Each row is a point. A path goes straight from each point to the next, and from the last back to the first. The post is the endless flat space through its rows: a point in 2 columns, a line in 3, a plane in 4, and so on, so that a path can go around it. Count how often the path circles the post. Going back the other way cancels.

Post (2 x 3):
0.03	-0.41	-0.29
-0.45	0.35	-0.19
Path:
0.60	-0.12	-0.34
0.25	-0.49	0.19
-0.44	-0.31	-0.13
-0.38	-0.29	0.03
-0.44	0.34	0.03
0.16	-0.77	-0.18
-1.06	0.53	-0.07
-0.40	0.20	-0.49
-0.26	0.67	-0.47
0.27	-0.21	-0.23
-0.07	0.41	0.10
0.27	0.38	-0.30
-0.30	0.08	0.10
-0.58	0.00	-0.03
-0.33	-0.56	-0.49
-0.20	0.23	-0.73
0.33	-0.04	-0.28
0.15	-0.26	0.13
-0.02	-0.26	0.18
Times around: 2

Post (8 x 9):
0.01	-0.24	0.23	-0.01	-0.37	-0.01	-0.33	0.29	-0.31
0.10	-0.08	-0.14	0.33	0.23	0.30	0.74	-0.13	-0.24
0.31	-0.03	0.13	-0.02	-0.42	-0.23	-0.30	-0.38	0.52
0.10	-0.04	0.14	0.27	-0.31	-0.03	0.03	0.72	0.31
0.09	0.24	-0.86	0.22	0.26	0.85	-0.41	-1.08	0.24
-0.45	-0.12	0.09	0.18	-0.30	0.07	0.05	0.12	0.19
-0.28	-0.93	-0.43	-0.09	-0.01	-0.27	-0.22	0.33	-0.10
-0.12	0.11	-0.38	0.14	-0.04	-0.25	0.45	0.24	-0.31
Path:
-0.37	0.10	-0.50	-0.17	0.15	0.73	0.22	-0.31	-0.38
-0.36	0.08	-0.30	0.18	0.01	0.09	0.04	0.07	0.74
0.22	-0.69	-0.18	0.14	-0.03	-0.17	-0.52	0.20	0.20
0.37	0.36	0.11	0.69	0.03	0.27	-0.06	-0.10	0.52
-0.16	-0.14	-0.58	0.26	0.14	-0.66	-0.31	-0.69	0.41
0.52	-0.32	-0.73	0.25	-0.12	0.20	0.06	-0.50	-0.68
0.26	-0.17	-0.03	-0.24	-0.54	0.01	0.29	-0.41	0.09
-0.03	0.23	0.17	-0.03	-0.20	-0.27	0.58	0.55	0.41
-0.40	-0.15	0.20	-0.01	-0.06	-0.21	0.13	0.40	0.23
-0.01	-0.15	0.35	0.51	-0.28	-0.58	0.00	0.31	0.32
-0.29	-0.36	0.08	0.50	-0.35	-0.48	-0.20	0.18	0.10
-0.11	-1.23	0.08	-0.20	0.11	-1.17	0.14	-0.03	0.13
0.67	-0.09	-0.27	0.42	-0.18	-0.28	-0.23	0.01	-0.38
-0.80	-0.11	-0.38	0.35	-0.57	-0.12	0.55	0.47	0.10
-0.31	-0.27	0.47	-0.09	-0.19	0.36	0.57	-0.61	-1.20
-0.20	-0.15	0.17	0.30	-0.16	0.30	0.42	0.38	0.68
-0.30	0.66	-0.14	-0.01	-0.07	0.06	0.08	0.03	-0.05
0.23	-0.23	-0.05	-0.03	-0.10	-0.49	-0.61	-0.60	0.55
-0.02	-0.48	-0.01	0.46	0.02	0.18	0.18	-0.27	0.24
-0.14	0.20	-0.09	0.15	-0.47	0.18	0.60	-0.68	-0.93
-0.42	0.02	-0.42	-0.24	-0.25	0.52	-0.09	0.21	0.31
0.63	0.35	-0.22	-0.32	-0.41	0.00	-0.33	0.11	0.09
-0.02	0.24	-0.25	-0.04	-0.04	0.36	-0.47	-0.40	0.36
-0.58	-0.02	-0.69	0.37	0.22	0.23	0.07	0.12	0.22
0.19	0.13	-0.51	0.45	-0.48	-0.14	-0.69	-0.13	0.20
-0.55	-0.09	-0.94	-0.11	-0.50	-0.07	0.08	-0.48	-0.34
0.33	-0.04	-0.28	0.11	-0.05	0.61	0.18	0.55	-0.52
0.41	-0.60	-0.03	0.02	-0.15	0.45	0.36	0.10	0.23
0.07	0.11	-0.02	0.19	-0.53	0.39	-0.06	0.14	0.13
Times around: 4

Post (13 x 14):
-0.40	0.55	0.08	0.35	-0.44	-0.22	0.52	-0.04	0.37	0.12	0.24	0.18	-0.52	0.24
-0.33	0.00	0.17	0.01	-0.09	-0.11	0.37	-0.43	0.01	0.09	0.12	0.46	0.14	0.03
0.43	0.42	-0.42	0.35	-0.19	0.48	0.12	0.05	0.48	0.49	0.23	-0.15	-0.06	-0.09
-0.41	0.21	-0.13	0.19	0.19	-0.18	0.43	0.40	0.10	0.27	0.21	0.27	-0.09	-0.08
0.14	-0.25	0.40	-0.37	0.21	-0.20	-0.52	-0.14	-0.59	-0.11	-0.39	0.30	0.29	-0.04
-0.06	0.40	-0.09	-0.13	0.21	0.21	0.10	0.05	0.25	0.02	0.11	0.21	-0.01	0.43
0.66	0.10	-0.77	-0.07	-0.11	0.27	0.07	-0.34	0.22	0.00	0.54	-0.44	0.10	-0.04
0.25	0.51	-0.06	0.00	-0.05	0.01	0.23	-0.24	0.12	0.22	0.20	-0.47	-0.08	-0.27
-0.01	-0.35	-0.32	-0.52	0.00	0.01	-0.16	-0.18	-0.27	-0.30	-0.52	-0.28	0.31	-0.33
0.09	-0.53	-0.13	-0.27	0.26	-0.31	-0.21	-0.04	-0.67	-0.11	-0.95	-0.42	0.47	0.05
-0.19	-0.47	0.09	-0.50	0.04	0.24	-0.21	-0.15	-0.45	0.25	0.04	0.08	-0.01	0.06
-0.15	-0.03	-0.40	-0.42	0.37	-0.34	-0.57	-0.25	-0.41	0.25	-0.59	0.28	0.21	0.12
-0.21	0.63	-0.43	-0.16	-0.33	0.11	0.62	0.03	-0.18	0.22	0.50	0.26	0.08	0.19
Path:
-0.10	0.15	-0.13	-0.19	-0.39	1.09	0.84	0.53	0.32	0.46	0.57	0.40	0.12	-0.41
-0.02	0.19	-0.58	-0.21	-0.41	0.49	0.47	-0.22	-0.52	0.57	-0.45	-0.36	0.09	0.34
0.15	0.09	-0.01	0.25	0.13	0.18	0.40	-0.16	0.11	-0.56	-0.31	-0.07	0.46	-0.50
-0.09	-0.44	-0.15	0.26	-0.25	-0.40	0.83	0.24	-0.30	-0.10	-0.29	-0.11	-0.05	-0.33
0.09	-0.02	-0.76	-0.69	-0.19	0.90	0.39	0.35	0.06	0.06	0.06	0.26	0.40	0.27
-0.19	-0.66	-0.21	-0.62	-0.18	0.06	0.32	-0.56	-0.73	0.23	-0.18	-0.37	-0.17	-0.60
0.35	0.27	0.36	-0.32	-0.32	0.03	-0.34	-0.81	-0.73	-0.55	-0.40	-0.49	-0.03	0.48
-0.15	-0.54	0.20	0.20	-0.20	-0.26	0.21	0.19	-0.24	-0.40	0.36	-0.94	-0.27	0.00
-0.29	0.15	-0.32	-0.44	-0.67	0.00	0.27	0.02	-0.28	0.00	0.29	0.03	-0.03	0.30
-0.03	0.30	-0.41	-0.51	-0.44	0.08	0.46	0.24	-0.03	-0.62	-0.05	0.06	0.08	0.18
-0.29	-0.21	-0.34	-0.09	-0.66	0.70	0.52	-0.31	-0.01	0.59	0.16	0.16	-0.23	0.11
0.21	-0.34	-0.16	-0.31	0.24	0.56	-0.12	0.39	-0.18	-0.28	-0.10	-0.25	0.15	-0.05
-0.07	-0.14	-0.28	0.20	0.47	0.05	0.04	0.10	-0.26	0.46	0.50	0.19	0.64	-0.58
0.07	-0.34	0.46	0.05	0.09	-0.12	0.06	-0.18	-0.09	-0.02	0.20	-0.49	0.25	-0.17
-0.31	-0.21	-0.85	-0.04	-0.45	0.53	0.32	0.05	-0.22	0.36	-0.19	0.51	0.63	-0.62
-0.29	-0.72	0.00	0.01	-0.06	-0.27	0.54	-0.14	-0.59	0.10	-0.43	-0.77	-0.40	0.00
-0.02	-0.28	0.02	-0.36	0.46	0.42	0.35	-0.30	0.12	0.61	0.37	-0.07	-0.04	0.23
-0.11	-0.38	-0.28	0.01	0.05	-0.18	0.16	-0.80	0.40	0.07	0.08	-0.04	0.18	0.07
-0.10	0.31	-0.05	0.03	0.40	-0.31	0.37	0.59	0.22	-0.26	0.40	-1.03	-0.35	0.04
-0.23	0.28	-0.48	0.10	-0.16	-0.34	0.41	-0.35	-0.11	-0.45	-0.25	0.22	0.34	-0.03
0.55	0.31	-0.44	-0.02	0.60	0.24	0.59	-0.03	0.34	-0.59	-0.13	-0.02	0.66	0.36
0.15	-0.57	-0.90	-0.36	-0.09	0.54	0.28	0.91	-0.46	0.34	0.55	-0.31	-0.11	0.13
-0.59	0.27	-0.18	-0.66	-0.50	-0.54	0.51	0.05	-1.29	0.31	0.03	0.54	0.59	0.10
-0.32	0.62	-0.12	-0.83	-0.95	0.35	0.36	-0.13	-1.03	-0.13	-0.13	-0.26	0.25	0.54
-0.30	0.58	0.68	0.16	-0.33	-0.32	-0.10	-0.23	-0.23	0.47	0.00	0.63	-0.18	0.17
0.01	-0.25	-0.54	-0.10	0.03	0.24	0.48	0.72	-0.28	0.31	-0.12	-0.37	0.55	-0.43
Times around: 0
